Each point is reached from the start by the listed moves, each made once or not at all, plus a little noise. Say if it took an odd or an even number of moves. Then give how often each move was made.

Moves:
(1): [41.6  4.5 -7.3  5.4]
(2): [-2.2 39.6 16.5 -1.6]
Start: [-24.5 -10.6  -3.4  -8.7]
Points:
[15.7 -7.1 -9.8 -4.9] -> odd (1, 0)
[13.0 34.5  6.2 -3.2] -> even (1, 1)
[-24.6 -10.3  -2.9  -9.2] -> even (0, 0)

Moves:
(1): [16.7  0.5 -9.0 -4.1]
(2): [-6.8 20.6 -0.8 13.2]
(3): [ 8.3 10.6 22.6 -2.3]
(4): [  1.6 -10.5  -0.8  20.3]
Start: [ 8.7 15.0 -2.1 10.6]
Points:
[ 3.9 25.3 -3.2 44.2] -> even (0, 1, 0, 1)
[16.8 25.4 20.5  8.2] -> odd (0, 0, 1, 0)
[ 20.0  25.4 -12.3  39.8] -> odd (1, 1, 0, 1)

Moves:
(1): [38.3  3.3 -3.3 -7.4  1.1  2.4]
(2): [ -1.1  25.3 -15.2  -1.3   1.6  -8.8]
(3): [ -5.0  11.5  21.8 -12.4   9.1   1.4]
(4): [ 5.2  9.9  9.4 18.2 -8.9 -2.1]
(5): [ 3.7  1.6  0.7 13.6 34.0  1.5]
(6): [-3.1 12.4 -2.0  3.8 -4.5 35.1]
Start: [-7.5 -4.3 -4.7  8.9  0.7 -0.4]
Points:
[ -7.5  18.8 -18.4   8.2   1.1 -10.4] -> odd (0, 1, 0, 0, 0, 0)
[-8.5 11.0 18.6 10.8 39.7  1.6] -> even (0, 0, 1, 0, 1, 0)
[-6.0 45.4 12.4 26.9 37.4 -8.1] -> even (0, 1, 1, 1, 1, 0)
[27.9 25.2 10.9  6.3 41.2 41.2] -> even (1, 0, 1, 0, 1, 1)

Moves:
(1): [ -3.5 -19.7  -5.1  15.2  24.4  -6.3 -23.4  15.8  -7.7   0.0  -0.6  12.8]
(2): [ 24.9   0.7  -1.1  30.1  11.9  -2.2  11.1   2.4  -3.6 -11.6  27.6   9.2]
(3): [  2.5  -2.5  21.8  -4.8 -33.8  12.8  -0.2   0.4   3.3   6.8   4.3  -2.1]
(4): [ -7.7  -8.0   2.7 -12.4  -9.1  16.8   3.3   8.1  -4.9   1.0  26.3 -39.7]
(5): [ -4.4   0.8   1.4 -13.7  10.6  14.4  -1.8  -7.4  15.6  -8.2 -12.9  12.1]
(6): [ 21.7  19.9 -10.1  -9.8 -10.9 -12.3 -26.8  14.7  -2.2  22.1  11.9  32.0]
(7): [  5.1  -1.2  13.4   0.8   8.7  -8.2   6.9  10.8  15.9 -19.8  -0.2  -6.7]
(8): [-15.7  21.8  27.7   9.7  13.5   0.0  -5.1  -3.9  15.3  10.1 -14.2   6.7]
(9): [ 4.5 -3.2  5.4  6.3 -2.8  3.6 10.5  3.0 13.9 10.3 -8.3 -3.4]
Start: [ 12.5 -24.7 -13.2   8.9  -7.1 -30.3  25.8  14.5  -5.7  -7.8  -3.9  -0.3]
Points:
[-14.7 -31.3  19.6  15.0  31.1  -1.0   8.7  29.2  25.8   7.7 -11.3 -11.2] -> odd (1, 0, 0, 1, 1, 0, 0, 1, 1)
[ 22.7  -5.2  48.9  32.4   4.3 -12.5  37.8  16.0  44.1 -29.8   3.5  18.3] -> odd (0, 1, 1, 0, 1, 0, 1, 1, 0)
[ 30.5 -32.2  10.7  20.0 -37.3  -4.2  41.2  25.3 -11.0 -11.4  50.7 -33.0] -> odd (0, 1, 1, 1, 0, 0, 0, 0, 0)
